Rows are points. Each copy is the shape, with its points in the same order, turned, moved and blurred by noise. Is it also mirrored, or only turned?

Shape:
0: -22 -27
1:  23   9
2:  22  23
3:   9  11
4:   9  -6
5:  14  25
6: -78  26
Copy 1 (7 x 2):
0:  30   1
1: -31 -13
2: -46  -3
3: -22  -1
4: -11 -10
5: -35   6
6:  19  79
Copy 1 is: mirrored
Copy 2, 7 rows:
0: -15  43
1:   2 -14
2:  -6 -22
3: -10  -6
4:   0   9
5: -12 -19
6: -89  26
Copy 2 is: mirrored
Copy 3:
0:  32 -27
1:   1  21
2: -14  25
3:  -2   6
4:  10   4
5: -15   8
6: -11 -81
Copy 3 is: only turned
Copy 4:
0: -17  32
1:  -2 -26
2:   4 -32
3:   6  -5
4: -19  -7
5:  18 -22
6:  50  69
Copy 4 is: only turned

Shape, 7 rows:
0:  42  65  10
1:   8 -48  -7
2:  -1 -48   4
3:   6  15  -4
4:  -8  -5 -15
5: -42   0  40
6: -21  22  28
Copy 1 (7 x 3):
0: -73 -19  48
1:  30 -26 -10
2:  38 -13  -2
3: -27  -6   9
4:  -9  -1 -14
5:  14  51  25
6: -17  32  27
Copy 1 is: mirrored
Copy 2 (7 x 3):
0:  30 -21 -67
1: -41 -29  30
2: -45 -15  30
3:   8 -13  -8
4:   2 -14  19
5: -14  48  11
6:   5  29 -10
Copy 2 is: mirrored
Copy 3:
0: -59  53 -13
1:  31 -12  42
2:  25 -26  32
3:  -5  17  -6
4:  20   6   0
5:  -5 -48 -30
6: -14 -15 -29
Copy 3 is: only turned

Shape (12 x 6):
0: -46 -11  -5 -13 -12  27
1:  -4 -36  20 -30 -21 -35
2: -24  13  -3  -2  26  14
3:  45   0   8  30  43   0
4: -45  -8  -8 -17 -59 -42
5: -20 -10  77 -16  10  30
6: -25  17 -25  15  16   0
7:  21 -25  31  10  15 -38
8:  20 -21 -16  36 -58  -6
9:  -2 -19  26  28  -5 -26
10:  36  37 -26  57 -29   8
11: -54  33 -11  40  29  28
Copy 1, 12 rows:
0:  12  10  10 -30 -16 -55
1:   8  13   7  10  55 -28
2:  23  27  12 -21 -25  -9
3: -18  23   2   1 -14  55
4:  32 -33 -11 -20  49 -59
5:  11  21  41  48 -26 -34
6:  24   5 -10 -40 -20  -1
7:  -1  10 -12  30  28  20
8: -44 -48 -20 -25  24 -17
9:   1  -8 -24  20   8  -4
10: -18 -60  -8 -42 -24  32
11:  41   5 -22 -35 -67 -12
Copy 1 is: only turned
Copy 2, 12 rows:
0:  24   7 -44  30 -20 -28
1:  -6  19 -23 -42 -33 -10
2:   9   7 -11  31  22 -31
3: -12 -33  40  -9  38 -39
4:  21  11 -48 -14 -35  39
5: -30  25  13  41 -42 -50
6:  13 -13 -24  21  36 -13
7: -38  -7  13 -34   2 -17
8:  17 -67  -8 -20 -29   9
9: -37 -23  -6 -10 -11  -4
10:  30 -72  27  11  18  17
11:   0 -18 -29  70  41 -17
Copy 2 is: mirrored

Shape (11 x 8):
0:  56 -17   4  25 -56  11  16 -17
1: -14  32  49  -6  16 -15  -3  19
2: -45  -5  14   7   2   6   4  25
3:  36 -27   2 -11  -9  21 -23 -27
4:   4 -24  21   2 -41 -10  15 -50
5:  17 -29  15   9 -13  30 -19 -79
6: -21  39 -77  14 -11  32 -42 -28
7: -30  17 -45  20   1  18  13 -20
8:  33 -22   3  30   9   2 -12 -40
9: -51   7 -10   1   4 -43   1  24
10:   4  38 -55 -22   9  20   9   6
Copy 1 (11 x 8):
0:   1 -31   5  11 -20 -67 -37  21
1: -14  40  -2 -35  -1  20   2  -6
2: -33  12 -12 -11  28  -6  23 -31
3:  26 -32 -20  15   8 -16  -6  27
4:  15   7 -47   9 -23 -56 -12  -3
5:  20 -37 -70  34 -30 -17  -8  14
6:   8 -46  24  51 -28   2  73 -32
7: -30  -5  -1  47 -15 -16  48 -21
8:   8 -16 -22  43 -10  -4 -32   4
9:  -8  48   7   1  23 -10  29 -54
10: -13   3  39  32  -6  -8  62  21
Copy 1 is: mirrored
Copy 2 (11 x 8):
0:   9  61  40   8  -6  22 -55 -27
1: -22 -11  26  20 -12  -4  20  41
2: -34  -8  19  -8  14 -32  16  -5
3:  -9   5  13  -5  18  40 -57  -9
4: -11  49  52  -9  42  19 -30   7
5:  -3  11  44  13  67  50 -53 -12
6:  15  12 -55  22  53  29  19 -53
7: -28  29 -16  26  46  -4  12 -36
8:   0  14  17  33  35  10 -62   1
9: -21  18 -13 -12  23 -46  28  26
10: -39  27 -48  21   5  25  10 -25
Copy 2 is: mirrored
Copy 3:
0:  -8  43 -17  57  45  -9 -16  35
1:   0 -18  15   6 -51 -14  42  19
2:  13  -8  53   3 -19   7  14  -2
3: -10 -14 -24  34  26 -14 -17  -5
4: -11  -6  11  18  40 -23 -20  59
5: -42 -35   6  37  51 -32 -31  16
6: -72 -11   3  12 -24  51 -62  -9
7: -36  13  39   1 -20   7 -50  -3
8: -33  -1 -11   9  38 -29  -4  -5
9:  10  -2  33 -44 -31  34  12  22
10: -11   8  -8  10 -66   8 -58  -9
Copy 3 is: mirrored

Shape, 17 rows:
0:  -3 -57 -28  81  44 -23 -12  -7  -7  38 -20
1:  14  40  18  -3   2 -55   4 -10 -24   0  -8
2:   5  38  28   6 -22  37  -4   4  16  36  60
3: -39  16   3   7  13   4 -32  17  43  19   2
4:  30  36  -3   4   4 -40 -43 -48 -10 -26  11
5: -15 -45 -18  33  28  -2 -24  44   3  12 -28
6: -52 -12 -55  32  34  11 -47   1  25  31  -5
7:   6  17  11 -34  13  -7   7 -39 -30 -14 -11
8: -36  11  19  24  46 -28  16  -9 -24  17 -12
9:  19  52  24  11  43 -28   5 -23 -16 -32   0
10:  -9  33  19  19 -25  28   7 -21  29  17   7
11:   7  39 -23 -11  -4 -48  13 -27 -22 -36  41
12: -38  -8 -41  69  10   9 -25  32   4  29 -39
13:  -1  23   5  -5  -4  -1   1  -2  63  29  27
14:  -5  12  25  12  -4 -48 -34 -36 -28 -33  33
15: -26   5 -43  24  50  25 -46  40  13  49  -9
16: -15  32  -9  -5 -16  -3 -38  -5  21  56  16
Copy 1 (17 x 11):
0:  54 -36  16 -25  75  35   7 -17   1  64  10
1: -36  13   7  29  20 -12  37  22 -18  -8  -6
2:   3  32 -64  10 -59   4  31  15  24  35  14
3:  10  38  15 -19 -28  20  14   4 -19  57  29
4: -31  33  24  61  11   9  12  -5  23   4 -24
5:  22   6  23 -51  39  24 -17  21  -8  35  32
6:  39  20  25   3   6  66 -12   9 -18  77  37
7: -41  17 -16  39   9  -8 -11 -18 -28  -6  10
8: -16   9  -6   1  39  12  39 -11 -45  38  13
9: -57  35  -5  22  27  -9  20  -4 -17  23 -34
10:  25  31 -32   9 -42   0  14 -18 -11  27 -13
11: -61  -6   1  54  -4  33  21  20  -5  -5 -28
12:  68  21  14 -33  33  55   7  23 -31  45  13
13:   0   7   1   7 -65  -9  10  12   5  55  -6
14: -47  27   8  26  18  34  39 -17  27 -16  -3
15:  37  33   9  -9  15  32 -15  44 -17  89  46
16:  26  25   5  35 -35   7  27  22   3  44  37
Copy 1 is: only turned
Copy 2, 17 rows:
0:  54 -53 -10   0 -36 -19  10  34  31 -47  50
1:  -4   4  13 -17  15 -40 -40   8 -15 -11 -35
2:  10  76 -65  -9   3  18 -27 -22   0 -22  -6
3: -12  12 -41  16  -7  -3  28 -31  16 -32  -9
4:   7 -35 -23  -8   0 -28 -66 -29 -25 -21 -39
5:  29 -33 -36  16 -22 -10  49  30   6 -15  18
6:  26 -35 -28  56 -27  23  27 -17  24 -54  10
7:   5   5   2  12  -8 -17 -52  -3   4  34 -38
8:  -2   2  11  21  10 -39 -16  23  39 -15   9
9:   3  -2  -9   7  33 -60 -53 -19  -7   8 -12
10:  -7  42 -23   0 -16   5 -18 -38 -15  -9  17
11:   6 -14   4  -6  52   6 -70  -7 -23 -11 -35
12:  27 -12 -18  46 -29  -6  46  21 -10 -59  39
13:   1  28 -26 -28   6  17   6 -55   7 -21  -6
14: -23 -30 -35  -8  11 -14 -71   8  -7 -23 -22
15:  50   0 -40  54 -19  -8  47 -10  27 -48  -6
16:  10  32 -27   8 -32  15  -3 -28   3 -57 -34
Copy 2 is: mirrored
